Every row gives one point. Examples show where two turns around zero, p and q, send a point. Write where each new point lands after one turn and then the other. Backwards means that the second turn is done in reverse. Each puzzle has new turns, and all numbers are rounded.

Turn p:
[ 1.09  0.02 -0.02] => [ 0.83 -0.69 -0.16]
[ 0.40 -3.44  1.84] => [-2.00 -2.31 -2.46]
[-0.80  1.99  0.74] => [-0.27  0.39  2.22]
[-0.69  1.43 -2.56] => [1.45 2.61 0.40]
Turn q:
[-2.16  2.26  0.25] => [-1.47  2.64  0.83]
[ 1.82 -2.44 -2.59] => [ 1.22 -2.15 -3.14]
[-0.11 -1.73  1.82] => [-0.67 -2.02  1.34]
[-1.07  0.45  0.72] => [-0.94  0.54  0.83]
[ 1.52  1.46 -0.21] => [1.87 0.99 0.13]
Where do these land?
q, then p: [-2.12 -1.39  0.56] => [-2.26  1.25 -0.29]
p, then q backwards: [ 0.48  1.42 -0.13] => [0.88 0.61 1.06]
q, then p: [ 0.73 -1.22  3.57] => [-2.44 -2.87 -0.78]
q, then p: [ 1.66  0.14 -0.92] => [ 1.70 -0.47 -0.71]
q, then p: [-0.75  1.04 -3.08] => [2.02 2.56 0.71]

Turn p:
[-0.34 -0.02 -1.79 -2.58] => [ 1.43  2.74 -0.66 -0.01]
[ 1.67 -1.66 -0.21  0.59] => [ 0.30 -0.57  0.80  2.21]
[-0.07  0.01  2.32 -0.45] => [ 0.25 -0.79  1.80 -1.29]
[-0.45  2.93  1.11  1.09] => [-2.60 -0.39 -0.10 -2.06]
[-0.81 -3.54 -2.59 -0.22] => [ 3.15 -0.07 -1.95  2.49]
[0.00 2.28 1.17 1.58] => [-2.53 -0.93  0.11 -1.33]
Turn q:
[-0.67 -2.67  0.32 -0.70] => [-2.78 -0.06  0.48 -0.47]
[1.21 0.96 0.95 0.89] => [ 1.24 -1.51 -0.45  0.27]
[-0.48  0.81  0.37 -4.56] => [ 0.50  1.16  3.83 -2.35]
[ 0.48 -0.51 -0.06  0.34] => [-0.33 -0.37 -0.56 -0.22]
[ 1.10  0.66 -2.02  2.71] => [ 1.14  0.42 -3.36  0.54]
[ 0.94  0.74 -2.23  1.92] => [ 1.16  0.87 -2.83  0.08]
[-2.57  0.00  2.66 -0.59] => [-0.93 -0.51  2.88  2.15]
Where do these land?
q, then p backwards: [ 3.20  1.55  0.73 -1.47] => [-2.77 -1.21  2.42 -0.59]
q, then p: [-0.56  1.82 -0.98  1.59] => [-2.13  0.16 -0.42  1.54]
p, then q: [-0.07  0.38 -1.98  0.46] => [ 0.67  1.49 -1.17  0.50]
q, then p: [-1.77 -1.85  0.31  1.94] => [-0.18 -1.72 -2.67 -0.54]
p, then q backwards: [-0.80 -1.90  1.92 -2.51] => [ 0.81  3.01  0.43 -2.08]

Turn p:
[ 0.07  0.55  1.84  0.97 -1.14  0.53  0.57 -0.83] => [-1.23  1.13  1.00  0.13 -0.38 -1.26 -1.25  0.38]
[ 0.32 -1.42 -0.38 -2.51  1.41 -2.42 -1.49 -3.42] => [ 3.09  0.92 -0.49  0.35  0.58 -0.94  2.98  3.08]
[ 2.44  0.73  0.24  0.28 -1.92  2.63 -2.37 -1.31] => [ 1.43  1.06 -1.29  0.41 -1.92 -3.19 -1.81 -1.55]
[-0.63 -0.54  0.08 -2.04  3.85  1.51  2.02  1.33] => [-0.40  1.34 -0.85  2.60  1.65  3.56  1.37 -1.02]
[ 2.96  1.82  0.44  0.54  1.56  0.59 -1.96  2.78] => [ 1.55 -2.22  0.02  2.52  1.29 -0.73 -1.87 -2.75]
[-0.89  0.39  0.49  1.00 -2.03 -0.10 -0.86  1.84] => [-0.13 -0.83  1.49 -1.82 -0.54  0.06 -1.65 -1.08]
[ 0.39 -3.04 -1.10  3.19 -1.44 -1.90  2.59 -1.49] => [-3.11 -2.02  0.58 -0.31 -3.18 -0.56  1.80  2.75]
[-2.08  1.16 -0.70  1.14  2.00  1.34  2.23  1.11] => [-3.07  0.27 -0.55  0.01  1.78  1.73  0.77 -1.69]
[-2.14 -0.62 -0.18 -1.78 -1.43 -0.84 -1.83 -1.16] => [ 2.09  1.38  0.50 -2.77 -0.16  0.01  0.78  0.89]
[-0.44  0.99 -0.73 -0.80 -0.85 -1.35  1.09  1.15] => [-0.21 -1.04 -0.42 -1.12  0.90  1.32 -1.13  1.01]
Turn q:
[-0.24 -1.45  0.28 -2.20  0.12 -0.50  0.74  2.04] => [-0.81 -1.13  1.80 -1.27 -0.08  1.85  0.57  1.22]
[-0.99 -0.07  0.30  1.97 -0.23 -2.04  0.39  0.42] => [ 1.10 -1.14  1.05 -0.49 -0.94 -2.01 -0.65 -0.56]
[ 1.57  0.75  1.36 -1.91 -1.01 -0.17 -2.61  2.21] => [-2.35  0.84 -0.56 -3.49  1.30  0.28 -0.28  0.82]
[ 1.06 -1.21 -2.29  0.69 -0.07 -0.02 -1.98  1.67] => [-0.02  0.06 -0.58 -1.37 -0.67  1.58 -3.10 -0.48]
[-2.07 -0.76  0.23 -1.02 -0.31  1.16  1.15 -4.95] => [-0.48  0.52  0.20  3.91 -0.06  0.30  3.06 -2.82]
[-1.26 -0.80 -0.47  2.18 -0.97  1.31  1.11  1.49] => [-0.41 -2.29 -0.49  1.35 -1.45 -0.63 -1.53  0.99]
[ 0.54  4.61 -0.48 -0.43 -0.35 -2.13  1.08  2.12] => [ 2.80 -1.36 -1.93 -3.29  1.28 -1.35  1.44  1.60]
[ 0.04  0.03  0.00  0.76  2.16  0.89 -1.50  0.51] => [ 0.13  0.77  0.32  0.57  1.76  0.01 -2.07  0.34]
[ 1.34 -1.10  1.09 -0.05  0.67  1.49  1.62 -5.50] => [ 0.05  3.73  0.19  4.08 -1.14 -0.05  2.58 -1.12]
Where do these land?
q, then p backwards: [-0.93  0.74 -1.06 -1.52 -1.17 -1.62  1.15  4.18] => [-1.04 -0.43 -2.62  0.26 -1.93 -3.66 -0.23  1.51]
p, then q: [ 1.92  1.21 -0.57  2.10  2.17 -0.78  1.87 -1.25] => [ 1.90 -2.31  2.16  1.00 -0.80 -0.69 -2.02 -0.68]
p, then q backwards: [-0.09 -4.19 -1.12 -0.11 -0.66 -1.64 -0.06  1.43] => [-0.02 -1.84 -1.48 -1.42 -1.21 -1.24  3.51  1.05]
q, then p backwards: [ 0.23  1.42 -1.47  3.20 -0.68  1.19 -0.22 -0.61] => [ 3.16  1.22 -1.00 -0.82 -0.78  1.55 -0.50 -0.62]
q, then p: [ 1.87  1.15  3.51  0.20 -1.15  1.19 -0.79 -1.00] => [-1.19 -1.31  0.00 -2.25  3.28  1.32 -0.25  0.86]
p, then q: [-5.37 -0.15  4.16 -0.20  2.06  0.74 -0.47 -1.74] => [ 1.33  0.26  0.03  0.90  4.23 -3.20  3.89  2.89]
q, then p: [ 2.05  1.09 -1.80 -0.71  0.46 -1.36 -1.31 -1.34] => [ 0.78  0.75 -3.07  0.79  1.11 -1.20 -0.89  0.27]
p, then q: [-0.84 -0.50  0.58  0.39  0.63  1.85 -0.74  1.24] => [-0.24  1.07 -0.79  1.44  0.17 -0.98  1.32 -0.85]
q, then p: [ 0.13  0.84 -1.61 -1.94 -0.37  1.33 -0.36 -0.39] => [-0.97  0.67 -2.19  0.27 -0.34  0.50  0.98 -1.30]
q, then p backwards: [ 1.03 -1.62 -0.61 -1.39 -1.29 -0.91  0.94 -0.50] => [-1.27 -2.59 -0.47  0.07 -0.45  0.73  0.26  0.51]

Turn p:
[ 0.65 -2.51 -1.82 -0.24 -2.69 -2.27 -2.47 -1.58 -2.13  0.37  2.26] => [-1.26  3.31 -1.83  0.23  1.30 -0.54 -3.61  2.44  0.19  1.54  1.25]
[-0.80  1.11  1.55  0.03  2.31 -1.37 -2.93  1.29 -0.02  1.33  3.13] => [-0.65 -0.72 -2.36 -0.75  0.85 -1.16  1.73  3.87  0.70 -0.84 -2.24]
[ 0.21 -2.31 -1.19  0.29 -0.15  0.82 -1.01 -0.72  0.08  1.26 -0.70] => [ 0.00  0.75  1.13 -1.87  1.11  0.73 -1.82  0.37 -0.76  0.24  0.16]
[ 1.03  0.79  1.33  1.32  2.74  1.41  2.07  0.59 -1.40 -0.65 -0.49] => [-0.02 -0.88  0.81  1.25 -1.06  1.97  2.65 -0.22 -2.43 -0.64 -0.75]
[-1.75  0.78 -0.06  0.48  0.57  1.07  1.76  1.30  1.36 -3.37 -0.52] => [ 0.04 -2.87 -0.25  1.42 -1.37  0.10 -0.02 -2.87 -0.06  0.56 -1.70]
[ 1.75  2.29 -0.72  3.14 -1.19  3.03  1.12  0.77  0.27 -0.96 -2.04] => [ 0.69  0.00  2.97  2.02 -0.44 -1.67  0.20 -2.75 -2.84 -2.00 -0.56]
[-1.05 -1.45 -1.03 -0.52 -3.83 -1.81  0.57 -1.29 -2.17  2.84  1.88] => [-2.51  2.75 -1.93 -0.44  2.70 -0.65 -1.19  0.09  0.66  0.83  3.58]
[-0.63  0.18 -2.96 -1.54 -0.63 -1.13 -1.95 -0.72 -0.64  3.45  1.99] => [-1.59  0.41 -0.17 -2.12  1.71 -2.53 -0.84  3.08  0.50  1.29  2.28]
[ 0.98  0.22 -0.82  1.21  2.30  0.46  2.28  1.84  1.38 -1.28 -2.02] => [-0.22 -2.56  1.86  0.26 -2.73  1.32  0.14 -1.22 -1.14 -1.59 -0.43]
[-1.49 -0.40  3.11  0.70  1.61  0.40  0.41 -0.70  2.52 -0.62 -0.60] => [ 2.43 -1.88 -1.18 -0.62  0.78  1.89  1.03 -1.21  0.85 -1.33 -1.63]
[ 1.96 -0.11  1.56 -1.54 -0.01  1.81  2.09  0.40  2.43 -1.86 -0.21] => [ 1.08 -1.18  2.57  2.25 -0.25  1.89  0.57 -1.35  2.27 -0.25 -0.82]
[ 1.08  1.21  1.19  0.64  0.12 -0.30  0.93  2.64  0.89 -1.00 -3.25] => [ 0.23  0.11  1.22 -0.01 -3.18  0.01  1.04 -2.19  0.41 -2.44 -1.04]
[-0.34  1.05  0.86 -1.22  0.60 -1.80 -0.01 -3.00  0.66 -1.13 -0.23] => [ 3.05 -0.44 -1.71  0.53 -0.70  0.27  0.29  0.57  1.06  1.04  1.38]
[-1.60 -0.86 -1.01 -2.73 -1.74 -0.33 -2.84 -0.82 -3.23  1.62  0.79] => [-1.27  3.19 -1.14 -2.15  1.28 -1.61 -0.19  1.39  0.56  3.58  0.53]
Turn q:
[-1.72 -0.76 -0.12 -2.17  0.56 -1.45 -0.86  0.32 -0.92 -0.50 -0.45] => [-1.00  1.72 -1.61 -1.31 -0.38  1.62 -0.44 -1.14 -0.01 -0.48  0.23]
[ 1.13 -1.56  2.10  2.06  1.12 -0.21 -1.89  1.16  0.81  0.44 -1.20] => [ 0.69 -0.79  0.25  1.81  1.00  0.84  0.19  0.26 -2.99 -1.71  1.67]
[ 0.86  0.38  1.68 -1.58  0.87  2.53 -1.15  0.32 -0.39 -0.53 -1.25] => [-0.50 -0.73 -1.34 -0.76  0.07 -0.04 -1.18  2.28 -0.77  0.48  2.49]
[ 0.66 -0.70 -7.08  1.75 -0.24 -0.95  0.12 -1.35 -2.92  2.30  1.05] => [ 0.26  2.10  2.59 -1.41 -3.92 -1.98  0.35  0.44 -0.54 -1.86 -5.94]
[ 0.63 -1.75  1.98 -1.92  1.17  0.77  6.08  0.52  0.71 -0.64 -1.43] => [-3.57  0.49 -1.04  1.15  4.63 -2.77 -1.31  0.30  2.46 -0.56  0.72]
[ 0.94  3.20  2.07  0.28 -3.62 -1.11  1.40  1.13  0.29  0.78  0.87] => [ 2.44 -0.39 -0.04  2.34  0.69 -0.84 -1.40 -1.63  1.07  4.00 -0.09]
[ 1.33 -1.52  1.92  0.45 -0.58 -1.02  0.21  0.72  0.49 -1.60  2.33] => [ 0.23 -0.34 -0.30  0.25  3.03  0.53  1.78 -0.61 -1.55  1.48 -0.49]
[ 0.58  1.36  1.73  1.17  1.51  1.54 -1.03  0.86  0.98  2.72  1.42] => [ 0.65 -1.20  0.39  3.14 -0.54  1.71  0.12  2.79 -0.21  0.54  0.39]
[-1.33 -1.99  0.35  0.74 -3.26 -0.58 -0.01 -0.83  0.69 -0.35  0.99] => [ 1.23  1.56  2.59 -1.01  1.49  0.48  1.15 -1.77  0.24  0.89  0.46]
[-3.21  2.35 -3.24  1.01  1.20  1.48 -0.72 -0.72 -1.59 -1.55 -1.32] => [-0.94 -2.44  0.92 -2.94 -3.62  0.80 -1.63 -0.56  1.63 -1.53 -0.83]
[ 0.12  1.01  1.39  0.44  0.84 -0.18 -0.86 -2.16  0.17 -0.07 -0.39] => [-0.90 -0.88 -0.03  0.77 -1.49 -0.12  1.24 -0.30 -0.38  0.58  1.72]
[ 0.00 -0.01 -2.78 -2.24  0.44 -0.83 -1.29  0.01  1.69 -0.98 -0.63] => [ 1.41  0.91 -2.37 -2.01 -0.99 -0.22  1.14 -0.05  1.09 -1.84 -0.33]
Where do these land?
p, then q: [ 0.07 -2.89  0.96  2.14 -0.95 -1.78 -0.81  1.35 -1.68  0.10  1.33] => [ 0.63 -1.97 -0.20 -2.68 -2.56  1.29 -1.72  0.04  1.09 -1.08 -0.17]
p, then q backwards: [-2.25 -0.09 -0.68  1.93 -1.37  1.70 -2.10  0.17 -1.77  2.16  1.14] => [ 2.53 -3.04  0.27 -1.13 -0.37 -0.41  1.65  0.57 -1.74 -2.04 -0.11]
p, then q: [ 0.28 -0.06  1.52  1.70 -0.75 -1.23  2.34 -0.87  2.45 -1.38  0.74] => [ 0.35 -2.08  1.70 -1.80  0.53 -0.96  2.58  0.65 -1.25 -1.23 -0.31]
q, then p backwards: [ 1.71  0.18 -1.39 -1.15  2.91  0.69  0.72 -3.04  1.30 -1.85 -0.77] => [-1.61  3.11  0.08 -0.25  0.90 -2.27 -0.03  2.51 -0.14  2.25  0.94]
q, then p backwards: [ 2.71  0.43 -1.52 -1.12  1.22  0.95  1.12  0.38  2.23  0.70  0.05] => [ 0.17  2.40  1.19  0.14  0.27 -1.53 -2.21 -0.11  0.85  0.36  2.23]
p, then q: [-0.47  1.77 -0.56 -3.36  3.53 -0.75  0.22 -0.25  3.32 -1.26  0.52] => [ 2.17  2.93  0.79  1.11  4.48 -1.05  0.74  0.92 -0.53 -1.67  0.45]
p, then q backwards: [-0.46  0.42  1.91  0.62 -0.94 -1.67  0.99 -0.34 -2.81  1.93  0.98] => [ 0.64 -2.04  1.43 -2.76  1.63 -1.42 -0.67 -1.01  1.18  0.05 -0.12]
q, then p backwards: [ 1.48  0.22  1.72 -2.66  1.91  2.25  0.70 -0.42  2.36 -2.00 -0.14] => [-1.93  1.07 -0.08 -0.97  0.55 -2.43  0.39 -1.12  0.16  2.73  3.22]
p, then q: [-0.61 -2.64  0.71  1.79 -3.63 -1.01 -1.78 -0.18 -1.02  2.46 -2.15] => [-0.24 -1.62 -3.54 -1.93 -3.85  0.66  0.93  0.15  1.42  1.72  0.32]
p, then q: [ 0.71  0.92 -1.05 -2.36 -0.99 -0.13  0.36 -0.43  0.68 -2.15  1.10] => [ 1.97  0.32  1.64  2.52  0.28  0.56  1.19 -0.24 -0.42 -0.70  0.24]
p, then q backwards: [-0.99  3.58 -0.43  1.08  0.30  0.23 -2.78  2.35 -2.49  0.01 -0.90] => [ 3.97 -0.62 -2.71 -0.23  0.40 -1.31  0.22 -2.72 -1.64 -0.19 -0.10]
p, then q backwards: [-2.16 -1.83 -1.19  1.39 -1.23  0.74  1.02  1.28 -2.57  1.28 -1.89] => [-1.00 -2.07  0.97 -0.80 -0.12 -1.89 -0.45 -0.99 -3.23 -2.22 -0.99]
